Each row of a before or after table is a point. The points were changed in one or more steps. Then noise was added and the rows were shuffled. The steps act on columns, c1 being the first. Name the steps. A step turns or swaps two columns, mirrors them in a line or flattens them onto one, adds a multiple of one to another, or multiplies or shifts one. Angles are multiples of 10 degrees, from the lower column toward the higher: turns from -170 to 170, lines from 10 to 170 but not 90. Use the fewest steps. Two steps may share a column if one is a turn and the other turns, adds or multiplies; they go together, in the order done. Otherwise the lowest column goes first.

Before, 14 rows:
[[ 43   6  32]
 [-43  35 -31]
 [ 25  43 -18]
 [  7 -12 -34]
 [-25  32  65]
 [ 36  81  10]
 [ -1 -50  49]
 [-17 -64 -61]
 [ 54  62  -1]
 [-45   5 -44]
 [-20   5 -24]
 [-13 -29   2]
 [ 10   8  -7]
 [  8 -37  66]]
After:
[[-43  26  24]
 [-62  24 -17]
 [-40  -5  12]
 [-14 -76  32]
 [-94  16  41]
 [-26 -27  36]
 [-92 -15  43]
 [-51  19 -68]
 [  5 -54  32]
 [-43   0 -76]
 [-75 -59 -40]
 [-67  86  21]
 [ -7 -21 -25]
 [-71   8  24]]
Steps: shift c1 by -50; turn c2 and c3 by 150 degrees

Before (11 x 9):
[[ 14 -43  20 -17   0 -12 -20 -34 -21]
 [-24  -1   3  13 -36 -19   4 -41  -7]
 [-26 -21  34 -43  26 -17   5  37  10]
 [ 15 -41  -9 -31 -38  -2  26  -7  52]
 [ 42  24 -31  30  20  19 -15  36  -7]
 [  4 -21  26 -20  17   6 -13  31 -19]
 [ -6  37  35  10  21  14  19 -47   6]
 [ -7  17 -42 -38  31 -44  25 -37 -29]
 [ 22  -2  23 -50 -46  -1 -30  25  44]
 [ -8  17  23   4  16   1 -41 -32  24]
 [  8  27 -47   2  17  35  -8  -4 -16]]
After, 11 rows:
[[  -7   49  -42  -42  -29    8   24   20  -29]
 [ -25    5   32  -45  -38   24    3   96   13]
 [  15  -19  -10  -29  -86   33   25   56   50]
 [  12   -8   18  -16  -22   48  -22   23  -18]
 [  40   -6  -30   32   66  -35  -17   96   -6]
 [   6  -16   27  -22  -13   13  -15   93  -21]
 [   9  -14  -43    5   19  -39   -8   56  -14]
 [  20   -1   22  -47 -119    2  -31   85   43]
 [ -26   19    2   11  -13    7    0   21   -6]
 [  -6    6   22    4   20  -16  -40   27   21]
 [  -4    7   36   11   37  -41   19   12    5]]
Steps: mirror c2 and c6 in the line at 150 degrees; add 1.5 times c4 to c5; shift c8 by 60

Before, 12 rows:
[[ 39  51  -6   7  23  -4 -24 -23 -30 -15 -60   2 -43 -58]
 [-16  27  31  11  -4  50 -18  47   5 -30  29 -44 -42  60]
 [ 41  46  -3  -7  -2  19  -7 -25  36  36 -78  -6   0 -56]
 [ 50  12   2 -31  17   4  29 -12   6 -36 -52  -9   8 -60]
 [ -1   1  35   3  -1   0  14 -55  -9   7 -13 -19 -27  13]
 [ -1  40  22 -11   9 -29   3 -17   9  -7 -36 -87 -24 -14]
 [ 51  30   4   0   7   9 -22 -42 -13   5  11 -63  11 -21]
 [-26  61  32 -32  42  29   1  41 -36   8  26 -26 -10  78]
 [ -5   1  -7 -34  -8  16 -20  58 -43  12   3 -42 -35  89]
 [ 73  54 -23  21  11  -3  55 -16   4  12 -48 -17 -33 -43]
 [ 60  55   2 -40 -14 -26   8 -27  25   8 -19   6 -42 -71]
 [ 13  46  36  -5  -1  -5 -28  37 -13 -30   2 -24  -5 121]]
After, 12 rows:
[[  5  60 -70  58  35  30   8  -6 -32 -35  14 -37 -20  47]
 [ -2  49  30 -16  27  -4  17   9 -19  41 -71  -6 -45 -47]
 [  4   3  12 -50  -4   3 -12  13   1  -3 -24 -29 -25  37]
 [ -5  17  43  10  17   0 -45  23   3  53 -62 -21   3 -39]
 [ 41  46  49 -15   5  17  21   9  34  28 -83 -16   2 -31]
 [ 15  33  19 -37   9  13  18 -21 -11  46  -1 -67   4 -22]
 [-27  45 -88  33  11  -7  17 -25 -13  35  -9 -18  -5  85]
 [ -5  42  19  -5   7 -29  -5 -32  16   6 -43 -86 -25   6]
 [  0   2 -84  70  -1  17  20 -19 -36  -5  -8 -37 -41  49]
 [ 52  56  18 -25  11   1 -50 -16   5  53 -62  -6 -28 -44]
 [-37  31 -37  30  -5  46  12 -56  10  -3  15 -21 -46  60]
 [ 28  53  68   3 -12 -27  -9  47  33  54 -25 -22 -38 -25]]
Steps: turn c7 and c10 by -160 degrees; turn c1 and c10 by 70 degrees; add -0.7 times c5 to c3; turn c3 and c14 by 60 degrees; turn c4 and c8 by -120 degrees; turn c8 and c12 by -30 degrees; turn c9 and c13 by 10 degrees; shift c11 by -10
